Each row is a point. Examples show where two turns around zero, p and q, send a point. Where does a point land after both, in the order given? Backwards means that the second turn is done in reverse. Each puzzle has new turns, and all numbers are rounded.

Turn p:
[ 0.13 -0.33 -0.20] -> [-0.15 -0.38 -0.04]
[-0.28  0.18  0.26] -> [0.27 0.26 0.19]
[-0.16 -0.01 -0.41] -> [-0.35 -0.06  0.26]
[0.31 0.15 0.21] -> [ 0.10  0.14 -0.37]
[0.01 0.01 0.13] -> [ 0.12  0.03 -0.04]
Turn q:
[-0.07  0.25  0.07] -> [ 0.26 -0.01  0.06]
[ 0.18  0.43 -0.07] -> [ 0.40  0.12 -0.23]
[-0.12 -0.32 -0.11] -> [-0.33  0.07  0.13]
[ 0.01 -0.36  0.10] -> [-0.33 -0.17  0.04]
Where do these land?
q, then p backwards: [ 0.34 -0.01  0.16] -> [ 0.33 -0.18  0.04]
p, then q backwards: [ 0.27 -0.23  0.08] -> [0.29 0.04 0.21]
q, then p: [-0.21  0.13 -0.23] -> [ 0.07  0.29 -0.16]
p, then q backwards: [-0.41  0.11  0.00] -> [-0.41  0.06 -0.09]

Turn p:
[-0.16 -0.32 -0.18 -0.09  0.07 -0.39] -> [-0.05  0.05 -0.22 -0.17  0.16 -0.47]
[-0.01  0.03  0.22  0.28  0.18  0.10] -> [-0.10  0.00  0.19 -0.25  0.04  0.24]
[-0.04  0.31 -0.08 -0.02  0.05 -0.06] -> [ 0.12  0.15  0.13  0.02 -0.24 -0.04]
[ 0.04 -0.08  0.13  0.03 -0.50 -0.08] -> [-0.39 -0.14 -0.19  0.25 -0.12  0.00]
[-0.15  0.13  0.36  0.33 -0.11  0.34] -> [-0.27  0.09  0.06 -0.09 -0.07  0.56]
[ 0.17 -0.26 -0.07 -0.35  0.17 -0.25] -> [ 0.24 -0.29 -0.15 -0.07  0.12 -0.37]
[ 0.37 -0.10 -0.31  0.22 -0.01  0.08] -> [-0.04 -0.06  0.35  0.26  0.30 -0.11]
[-0.22  0.29 -0.07 -0.41  0.14  0.26] -> [ 0.50  0.19 -0.18  0.07 -0.20  0.18]
Turn q:
[-0.18 -0.38 -0.13 -0.26 -0.07 -0.22] -> [ 0.16 -0.03 -0.40 -0.09  0.19  0.29]
[ 0.20  0.18 -0.19  0.19 -0.13 -0.19] -> [ 0.06  0.34  0.15  0.23  0.04 -0.02]
[-0.12  0.13  0.12 -0.06  0.50  0.10] -> [-0.37 -0.26  0.23 -0.17 -0.03  0.16]
[ 0.46 -0.01 -0.07 -0.36  0.07  0.22] -> [ 0.19  0.09  0.25 -0.47  0.22 -0.15]
[-0.30 -0.17 -0.01  0.16 -0.14  0.26] -> [ 0.04 -0.33 -0.21  0.22  0.02 -0.17]
[-0.22  0.19  0.01 -0.21 -0.05  0.35] -> [ 0.21 -0.40  0.18 -0.03 -0.11 -0.02]
[ 0.39 -0.09  0.14  0.36 -0.05 -0.28] -> [-0.23  0.52 -0.11  0.05 -0.04 -0.22]
[-0.22  0.15  0.13  0.18 -0.12 -0.23] -> [-0.06  0.07 -0.09  0.26 -0.29  0.12]
Where do these land?
p, then q: [-0.22 -0.26 -0.11  0.16  0.04 -0.04] -> [-0.09 -0.10  0.20 -0.01  0.01  0.31]
p, then q: [ 0.22  0.05 -0.19 -0.23  0.19 -0.35] -> [-0.02  0.47 -0.22 -0.13 -0.05  0.11]
p, then q: [-0.19  0.16 -0.08  0.11 -0.39  0.32] -> [-0.03 -0.22  0.24  0.41 -0.08 -0.23]
q, then p: [-0.22  0.14  0.01  0.20  0.04  0.00] -> [-0.27  0.11 -0.02 -0.04  0.10  0.09]
p, then q: [ 0.38 -0.19  0.35 -0.02 -0.30 -0.13] -> [-0.06 -0.21 -0.55  0.11  0.22  0.00]
p, then q: [ 0.32 -0.21 -0.06  0.10  0.29 -0.14] -> [-0.25  0.07 -0.21 -0.35 -0.04  0.15]
q, then p: [-0.29  0.31  0.07 -0.33  0.12  0.34] -> [-0.17 -0.43 -0.34  0.02  0.28  0.14]

Turn p:
[ 0.32 -0.01  0.05 -0.21  0.10 -0.17  0.04  0.24  0.19] -> [-0.01 -0.31  0.11 -0.19 -0.13  0.08  0.05 -0.29  0.16]
[-0.02  0.33 -0.29 -0.05 -0.36  0.30  0.00  0.23  0.18] -> [ 0.41  0.15  0.49 -0.21  0.02 -0.02 -0.09  0.09 -0.09]
[-0.09 -0.34  0.23 -0.14  0.09 -0.34  0.07  0.03 -0.17] -> [-0.22 -0.12 -0.25  0.18  0.17 -0.04  0.30 -0.24  0.15]
[ 0.17  0.14  0.09 -0.27  0.22  0.20 -0.13  0.04  0.10] -> [-0.20 -0.27  0.30 -0.02 -0.14  0.07 -0.13  0.06  0.03]
[-0.11 -0.37  0.03 -0.23  0.02 -0.15  0.15 -0.06 -0.31] -> [-0.11 -0.06 -0.16  0.25  0.10 -0.06  0.45  0.02  0.16]
[-0.47  0.19 -0.12  0.32 -0.07 -0.20  0.14 -0.49 -0.11] -> [-0.14  0.75 -0.29  0.06  0.03 -0.01 -0.02  0.15 -0.06]
[-0.16 -0.18  0.32  0.02  0.21 -0.18  0.10  0.24 -0.27] -> [-0.18 -0.17 -0.21  0.18  0.38  0.23  0.15 -0.15  0.05]
[ 0.10  0.55 -0.11  0.27 -0.59  0.26 -0.27 -0.17  0.10] -> [ 0.26  0.32  0.23 -0.49  0.08 -0.37 -0.42  0.34 -0.18]
[-0.27 -0.10 -0.15  0.26  0.15 -0.21 -0.26 -0.20 -0.12] -> [-0.03  0.27 -0.31  0.33  0.02 -0.08 -0.23  0.01  0.15]
[ 0.21 -0.07  0.07 -0.07 -0.05  0.35  0.00  0.14  0.42] -> [ 0.13 -0.29  0.28 -0.08 -0.23 -0.04 -0.07 -0.12 -0.35]
[ 0.32 -0.13 -0.12  0.09  0.27  0.15  0.16 -0.01 -0.02] -> [ 0.09 -0.26 -0.16  0.00 -0.30  0.23  0.03  0.14 -0.02]
Turn q:
[ 0.41 -0.24  0.13  0.06  0.15 -0.04  0.24 -0.17  0.11] -> [ 0.17  0.39 -0.06 -0.11 -0.08  0.15  0.03 -0.02 -0.38]
[-0.07  0.11 -0.21  0.28 -0.25  0.25  0.35 -0.31 -0.01] -> [ 0.20 -0.02 -0.39 -0.36  0.30  0.17 -0.10 -0.01  0.17]
[-0.24  0.19  0.11 -0.20  0.23  0.16  0.09 -0.28  0.10] -> [ 0.02  0.11  0.20  0.02  0.28  0.04 -0.28 -0.32  0.12]
[-0.31  0.13 -0.35  0.25  0.24  0.00 -0.10 -0.19  0.11] -> [ 0.13  0.16  0.14 -0.02  0.30 -0.04  0.01  0.20  0.47]
[-0.20 -0.03 -0.32 -0.42  0.29 -0.21 -0.20 -0.11  0.08] -> [ 0.02  0.16  0.42  0.19 -0.20  0.09  0.06 -0.19  0.43]
[-0.12 -0.38  0.17 -0.11 -0.01 -0.34 -0.23  0.36  0.27] -> [-0.09  0.06 -0.01  0.65 -0.31 -0.07  0.10  0.14 -0.08]
[ 0.29 -0.38  0.26  0.17 -0.29  0.16 -0.14 -0.06 -0.16] -> [ 0.35 -0.19 -0.20 -0.06 -0.24 -0.12 -0.09  0.15 -0.42]
[-0.27  0.17  0.19  0.07  0.01  0.22  0.25  0.36 -0.28] -> [-0.20 -0.34 -0.11  0.04  0.40 -0.17  0.21 -0.20 -0.13]
[ 0.12  0.08 -0.04 -0.06 -0.23  0.24 -0.19  0.11 -0.27] -> [ 0.01 -0.43  0.06 -0.21 -0.12 -0.01  0.00  0.05 -0.07]
[ 0.18  0.25 -0.42  0.31 -0.11 -0.16  0.17  0.26  0.36] -> [-0.34  0.17 -0.23 -0.11  0.09  0.35  0.21  0.46  0.19]
[ 0.15 -0.05  0.31 -0.15 -0.18  0.05 -0.37  0.14 -0.22] -> [-0.05 -0.34  0.13  0.04 -0.31 -0.23 -0.13  0.03 -0.28]
[ 0.06  0.14  0.16 -0.19  0.14 -0.35  0.13 -0.10 -0.10] -> [-0.23  0.28  0.05 -0.06 -0.14 -0.17  0.01 -0.28 -0.02]
Where do these land?
q, then p: [ 0.04  0.08 -0.15 -0.23  0.02 -0.07  0.54  0.03  0.01] -> [-0.13  0.31  0.18  0.06 -0.28  0.09  0.12  0.32 -0.17]
q, then p: [-0.20 -0.02  0.17  0.26  0.03  0.04 -0.40  0.06 -0.38] -> [-0.03 -0.17 -0.34 -0.03  0.09 -0.04  0.13 -0.45  0.26]
q, then p backwards: [-0.28  0.16 -0.43 -0.12  0.39 -0.26 -0.23 -0.06 -0.29] -> [ 0.01  0.14 -0.28 -0.65 -0.22 -0.27 -0.09  0.06 -0.09]
q, then p backwards: [ 0.06 -0.12 -0.34 -0.32 -0.32 -0.04  0.14  0.02  0.04] -> [ 0.24 -0.07 -0.17  0.00  0.38 -0.20  0.27  0.07  0.06]
q, then p: [-0.02 -0.16  0.11 -0.31  0.41  0.03 -0.06  0.34  0.02] -> [-0.21  0.06 -0.38 -0.11  0.24  0.13  0.05  0.15 -0.34]
q, then p: [-0.16  0.49  0.11  0.29  0.03  0.29  0.11 -0.14  0.08] -> [-0.27 -0.13  0.16  0.44 -0.12  0.17 -0.23 -0.14  0.25]
p, then q: [-0.13 -0.19 -0.12  0.45 -0.35  0.02 -0.09 -0.13  0.13] -> [-0.19  0.10  0.13 -0.44 -0.28 -0.12  0.20  0.15  0.13]
q, then p: [-0.12 -0.17  0.17  0.22 -0.19  0.25  0.13 -0.45  0.16] -> [ 0.12 -0.26  0.02  0.00 -0.30 -0.08 -0.35  0.19  0.37]
q, then p: [-0.12 -0.15 -0.01 -0.31 -0.03 -0.26 -0.13  0.07  0.06] -> [ 0.11  0.22 -0.15 -0.17  0.06 -0.19 -0.07 -0.04 -0.26]
q, then p: [ 0.54  0.17  0.39  0.11  0.01 -0.09  0.18  0.05  0.20] -> [-0.04  0.18  0.23  0.15  0.45  0.07  0.00  0.38  0.32]
q, then p: [ 0.39 -0.10  0.08 -0.06  0.00  0.10 -0.19  0.21 -0.02] -> [ 0.08 -0.15 -0.03  0.00  0.39 -0.05  0.23  0.16 -0.03]

Turn p:
[-0.24 -0.06  0.03 -0.24 -0.10 -0.04  0.15  0.33  0.21 -0.18  0.47 -0.13] -> [-0.10  0.21  0.32  0.02  0.08 -0.21 -0.04  0.12 -0.46  0.35 -0.10 -0.07]
[ 0.66  0.12 -0.21  0.04  0.07 -0.13 -0.07 -0.17 -0.11 -0.04 -0.24  0.15] -> [ 0.03 -0.09  0.14  0.06  0.05  0.37  0.00 -0.31  0.50 -0.21 -0.13  0.24]
[-0.47 -0.08  0.01  0.29 -0.29 -0.10 -0.03  0.10 -0.06 -0.21  0.28 -0.05] -> [ 0.18  0.10  0.04  0.07 -0.12 -0.48 -0.26 -0.04 -0.23  0.09  0.04 -0.34]
[-0.15  0.18 -0.07  0.18 -0.17  0.06  0.15  0.13  0.32  0.08  0.37  0.11] -> [-0.10  0.40  0.16  0.20  0.22 -0.24  0.05  0.06 -0.10 -0.01  0.07 -0.24]
[-0.17 -0.07 -0.16 -0.01 -0.26  0.28  0.00  0.31  0.06 -0.16 -0.06 -0.04] -> [-0.21  0.19  0.00 -0.03 -0.31 -0.22  0.12 -0.21 -0.13  0.17  0.03 -0.08]
[ 0.05 -0.12  0.42  0.11  0.27 -0.17 -0.49 -0.07  0.18 -0.10 -0.52  0.14] -> [-0.19 -0.64 -0.29 -0.26  0.22  0.16 -0.11 -0.17  0.27  0.10  0.25 -0.19]
[-0.36  0.28 -0.05 -0.25 -0.47 -0.16  0.17  0.10  0.03 -0.04  0.19 -0.07] -> [ 0.00  0.14  0.09  0.21  0.01 -0.21  0.04 -0.14 -0.61 -0.15 -0.23 -0.14]
[ 0.14 -0.17 -0.09 -0.12  0.28 -0.02 -0.22 -0.08 -0.22  0.36 -0.14  0.28] -> [-0.07 -0.08 -0.23 -0.06 -0.12  0.45 -0.07  0.25  0.30 -0.07 -0.16 -0.07]
[-0.50  0.17 -0.16 -0.03 -0.14  0.16  0.09 -0.02  0.29 -0.02  0.17 -0.27] -> [ 0.12  0.18 -0.07  0.13  0.06 -0.38  0.38  0.05 -0.36  0.14  0.00 -0.18]
[-0.31  0.35 -0.05  0.03  0.03  0.07  0.02  0.29 -0.11 -0.11  0.34 -0.27] -> [ 0.14  0.36 -0.17  0.00  0.16 -0.33 -0.08 -0.06 -0.31  0.25 -0.20  0.08]
[ 0.57 -0.21 -0.13 -0.05  0.03 -0.06 -0.05 -0.31 -0.14  0.24 -0.04 -0.24] -> [ 0.34 -0.06  0.15  0.12 -0.13  0.55  0.07  0.00  0.24 -0.05  0.13  0.26]
[ 0.29 -0.06  0.02 -0.15  0.19  0.19  0.05 -0.42 -0.20 -0.11  0.01  0.19] -> [-0.03 -0.25  0.04  0.22 -0.10  0.07  0.00  0.23  0.33 -0.09 -0.10  0.37]
[-0.02 -0.26  0.13  0.14  0.47 -0.23  0.14 -0.03 -0.03 -0.01 -0.52  0.13] -> [-0.02 -0.37 -0.05 -0.63  0.04  0.06  0.00  0.15  0.29 -0.19  0.05 -0.03]
[ 0.51 -0.07  0.33  0.06  0.09  0.13  0.08 -0.15 -0.23  0.28 -0.30  0.08] -> [-0.10 -0.11 -0.13 -0.06 -0.05  0.41 -0.14  0.05  0.26 -0.31  0.33  0.39]
Turn q:
[-0.33  0.06  0.05  0.05 -0.09  0.26 -0.26 -0.29 -0.18 -0.02 -0.22  0.04] -> [ 0.08 -0.16 -0.13  0.12  0.01 -0.09 -0.15 -0.07 -0.35 -0.24  0.17 -0.34]
[-0.04  0.08 -0.03  0.19  0.05  0.07  0.47  0.32 -0.34 -0.16 -0.20 -0.12] -> [-0.07  0.38 -0.13 -0.19  0.29  0.32  0.18 -0.03 -0.32 -0.04  0.03  0.21]
[-0.14 -0.04 -0.42  0.06 -0.09  0.06 -0.25 -0.25  0.08 -0.04  0.13  0.11] -> [-0.05 -0.10  0.03  0.02 -0.35 -0.16 -0.24 -0.10  0.05 -0.36  0.12  0.02]
[ 0.68 -0.11 -0.07 -0.13  0.20  0.01 -0.18  0.08 -0.07  0.15  0.29  0.04] -> [-0.33  0.23  0.18 -0.04 -0.06 -0.47  0.12 -0.09  0.36  0.33 -0.02  0.04]
[-0.35 -0.11 -0.10 -0.23 -0.06  0.30 -0.17 -0.41 -0.03  0.08  0.01  0.34] -> [ 0.08 -0.20 -0.20  0.22 -0.02 -0.22 -0.23  0.12  0.08 -0.39  0.37 -0.25]
[-0.16 -0.16  0.07  0.23 -0.35  0.08  0.06 -0.44  0.13  0.14 -0.11  0.20] -> [-0.11 -0.51 -0.24  0.27 -0.13  0.06  0.12  0.01 -0.09 -0.23  0.17  0.01]
[ 0.60  0.01 -0.13 -0.33  0.00 -0.36  0.08  0.03  0.11 -0.02 -0.10 -0.07] -> [-0.29  0.25 -0.02 -0.06 -0.20  0.06  0.19  0.07  0.46  0.23 -0.36 -0.13]
[ 0.30  0.07  0.01 -0.09 -0.14 -0.05 -0.31  0.28  0.07 -0.09  0.06 -0.08] -> [-0.04  0.06 -0.03 -0.20 -0.20 -0.14 -0.15 -0.09  0.06  0.39 -0.17 -0.03]
[-0.40  0.05  0.18  0.24  0.12 -0.11  0.21  0.49  0.10  0.03 -0.25  0.09] -> [ 0.26  0.06  0.13  0.03  0.13  0.50 -0.07  0.25 -0.34  0.20  0.14  0.22]
[-0.41  0.15  0.22 -0.04 -0.10  0.12  0.24  0.49 -0.12 -0.29  0.23 -0.03] -> [ 0.42  0.08 -0.19 -0.37  0.37  0.11 -0.20  0.14 -0.22  0.06  0.00  0.32]
[ 0.43  0.14  0.06  0.05  0.30 -0.07  0.14 -0.24  0.24 -0.08 -0.01 -0.06] -> [-0.21 -0.07  0.33 -0.20 -0.01  0.03  0.39 -0.01  0.25  0.02 -0.08 -0.18]
[ 0.50 -0.38  0.04 -0.16  0.28 -0.30 -0.21 -0.02  0.04 -0.12  0.22 -0.22] -> [-0.39  0.06  0.33  0.03  0.13 -0.20 -0.13 -0.15  0.42  0.23 -0.38 -0.01]
[-0.42  0.08  0.14  0.11 -0.05  0.09  0.39  0.41  0.19  0.19 -0.18 -0.38] -> [ 0.52  0.06 -0.05  0.06  0.20  0.56  0.12 -0.20 -0.17  0.15  0.07  0.23]
[-0.26  0.15 -0.03  0.06 -0.07 -0.09 -0.21 -0.46 -0.23  0.23  0.11  0.13] -> [ 0.12 -0.15 -0.01  0.31 -0.15 -0.35  0.05  0.12 -0.21 -0.38 -0.05 -0.11]
Where do these land?
p, then q: [ 0.04 -0.03  0.27 -0.41  0.00  0.00  0.21 -0.01  0.14 -0.50 -0.10  0.09] -> [-0.09 -0.13 -0.07  0.43  0.37  0.07 -0.26  0.36 -0.12 -0.03  0.03  0.06]
p, then q: [ 0.10 -0.17 -0.06 -0.13 -0.03 -0.05 -0.25  0.33 -0.15 -0.07  0.21  0.10] -> [ 0.22 -0.08 -0.10  0.25 -0.17 -0.11 -0.01 -0.16 -0.21  0.12  0.11 -0.23]
q, then p: [-0.02 -0.15  0.16 -0.26  0.22 -0.04  0.09 -0.20 -0.35  0.02  0.40 -0.19] -> [ 0.08 -0.29  0.07 -0.39  0.44 -0.04  0.03 -0.04  0.25 -0.02 -0.13 -0.03]
p, then q backwards: [ 0.54 -0.08  0.15  0.13 -0.21  0.13  0.29 -0.16  0.46 -0.19 -0.08  0.47] -> [ 0.20 -0.49 -0.24  0.23  0.57  0.07  0.13 -0.40  0.20  0.08  0.12  0.16]
p, then q backwards: [ 0.05  0.08  0.18  0.28 -0.19 -0.37 -0.05 -0.05 -0.09  0.07  0.24  0.04] -> [-0.44 -0.14 -0.02 -0.18  0.21  0.13 -0.21 -0.01 -0.06 -0.05 -0.04 -0.10]
q, then p backwards: [-0.20 -0.24 -0.20  0.01 -0.36  0.30 -0.32 -0.02  0.13  0.10 -0.29 -0.27] -> [ 0.06  0.02  0.15  0.12 -0.48 -0.08 -0.52  0.07 -0.25 -0.01 -0.17 -0.08]
p, then q: [-0.01 -0.23 -0.25 -0.55 -0.03  0.31 -0.28  0.10 -0.35  0.29 -0.34 -0.12] -> [-0.01  0.11 -0.75  0.07 -0.23  0.12  0.04 -0.22 -0.08 -0.18  0.44  0.10]
p, then q: [ 0.09 -0.03 -0.05  0.03  0.08  0.33  0.44  0.06 -0.29 -0.26 -0.12  0.22] -> [ 0.09 -0.22 -0.22 -0.08 -0.20  0.19 -0.24  0.53  0.00  0.03 -0.10  0.00]
p, then q: [-0.06 -0.01 -0.10  0.18 -0.08 -0.26 -0.27  0.16 -0.29  0.20  0.04 -0.04] -> [-0.05  0.07 -0.03 -0.09 -0.27 -0.17  0.01 -0.37  0.01  0.02 -0.05 -0.30]
p, then q: [-0.17  0.18 -0.08  0.18  0.14  0.12 -0.19 -0.43  0.09  0.01  0.17  0.31] -> [-0.10  0.00  0.41 -0.07 -0.17  0.41 -0.02 -0.16 -0.01  0.09 -0.05  0.26]
p, then q: [ 0.01  0.30 -0.24 -0.38  0.06 -0.06  0.16  0.25 -0.15 -0.09 -0.03 -0.33] -> [-0.18  0.24 -0.25  0.12  0.02  0.03  0.27  0.31 -0.13 -0.13  0.17 -0.36]
q, then p: [ 0.03  0.10 -0.02  0.29  0.06  0.09 -0.23 -0.05  0.22  0.12  0.27 -0.22] -> [ 0.02 -0.32  0.19  0.16 -0.03  0.16 -0.20  0.13 -0.05 -0.23  0.21  0.02]
p, then q: [-0.19  0.19  0.38  0.39 -0.16 -0.19 -0.03  0.07  0.51  0.44 -0.03  0.01] -> [ 0.20  0.27  0.47 -0.30  0.32 -0.29 -0.04 -0.30  0.10 -0.32 -0.25  0.13]
q, then p: [-0.13  0.33 -0.01  0.24  0.46 -0.13 -0.09 -0.14  0.12 -0.20 -0.21 -0.27] -> [-0.05 -0.29 -0.15 -0.03 -0.05 -0.05 -0.15 -0.02 -0.26  0.03  0.28  0.57]
p, then q: [-0.06 -0.23 -0.16  0.00  0.04 -0.18  0.51  0.10 -0.01  0.05 -0.14  0.19] -> [ 0.16 -0.02 -0.28 -0.26  0.26  0.15 -0.15  0.16  0.04  0.19 -0.24 -0.19]
